Each wall is flat, endless, passes through zero and stands at right angles to its row. A trip goes straight from one point to another. Which walls does it cross, in order?
(in the rows, 128 means zero)

Walls:
(1): [ 69 138 193]
(2): [ 96 105 103]
Trips:
[136 136  92] to [148 138 196] -> 2, 1
[167 111 125] to [184 113 132] -> none
[145  94 162] to [ 25 119 124] -> 2
[150 168  88] to [ 45 144 131] -> 2, 1
[ 83 121 171] to [127 171 128] -> 2
[112 134 161] to [171 184 135] -> 1
[181  83  79] to [185 132  91] -> 2

Walls:
(1): [196 111 143 144 150 174  98 103 138  57 102]
(2): [155 143 113  89  21 131 177 121 130 153 131]
Trips:
[127 174 152  77 161 121  50 154 171 120 112] to [100 178 180 112  75 152 134 126 127 115 184] -> 1, 2
[163  68 151 136  72 125 125  58 124 133 115] to [118 113 110  86  87 170  93 140  96  56 153] -> none
[153 126  99 249 125  81 171 180 109 144 102] to [ 99 160 105 105 154 138 102 106 170  94 116] -> 1
[ 94 161 102  78 154 153 135 100 141  87  99] to [109 184  90 159 102 200 106 144 174 156 147] -> 2, 1
[187 131 187  47 136 115 132  68 201 100 164] to [ 96  76 159 165 175 178  69  80  85 118 143] -> 2
[157  79 202 139 115 141  64  90 167 156  91] to [190 135 124 136 115 116 203 142 125  50 122] -> 2
[ 69 113 179 125 137 174 110  87 128 189 153] to [ 84 157 130 169 131 111 173 163 153  77 173] -> none
[167 163 175  63 110 141 133  46 104 133 123] to [106 148  82 111 142 178 118 158 128  41  82] -> 2
[ 92  94 126 186 111 110 116  35 147 232  92] to [187  78 103 106  33 125  81 133  92 152 141] -> 1
[148 128 162 162 130 145  93 150 111 131  99] to [ 51 113  63 110 108 141 127 111 115 128 106] -> 1, 2

Walls:
(1): [189 183 131 127 123 113  74  88 153 151 114 153 157 189 114 125 118  92
 193 113 100 156  85 149]
(2): [170 168 105  98 134 145 182 116 133  91 112  89 155  91 111 137 147  99
 159 115 153 135 179 156]
(3): [ 99 168 165 134 112 146 114 125  65 163 156 147 141  97 128 104 140 147
  86 112 159 166 105 138]
Trips:
[121 116 152  86   7 163 136  95 158 158 115 189 151 132 110 109  80 162
 118 123 127  86 113  51] to [129 216 105 113 128 107 103 113 132 121 130 185 126 162  71  77  97 131
 153 194 157 167 133 130] -> 2
[ 91 167 102 154 145  96 158 155 139  96 156 142 186  86 118  56 147 151
 137  86 135 127 147 145] to [123 121  96 174 151 151 114  62 168 162 134 135  99 117 131 154 126 137
 139 135 106  92  65 152] -> 1, 2, 3
[157 162 127 113 136 136 127 172  67 155  82 118 170 119 179 186 148 113
 140 192 162 127 117 159] to [133 120 203 100  91  63 118  71 119 149 180 111 105 147  44 163 140 157
 177  96 156 128 163 165] -> none
[182 140 185 115 141 138  60 157  99 114 170  97 110 165 175 111 144 136
 140  41 129 130 172 116] to [168 206 121 109 141  89 130  76  93 121 118  24 163 122 133 113 138 162
 167 115  71  78 163  64] -> 2, 3
[202 185 153  86 146  99 133 143  88 122 146 132 191 167 176 166 159 188
 200 119 167 207 106 138] to [154  82  96 138  87 149 183 102 195 135 177 107 130 118 139 168 153  68
 106 175 174  75 149 126] -> 3, 1
[134  83  97 170  82 163 187 136 131 113 111 129 109  85 157 175 133 184
 179 138 194 129 130 157] to [160 148 167 140 112 107 146  61 112 149 114 109 130 128  75 117 130 131
 131 124 119 158 145  85] -> 3, 1
[166  78 138 163 150 103 132 152 177 155 187 150  83 140  72 168 206  91
  83 110  78 185  21  39] to [119  70 133 141 108 148 155 109 116 105 122 101 109 138 130 148 133 140
 132 135 120 171 167 120] -> 1, 2
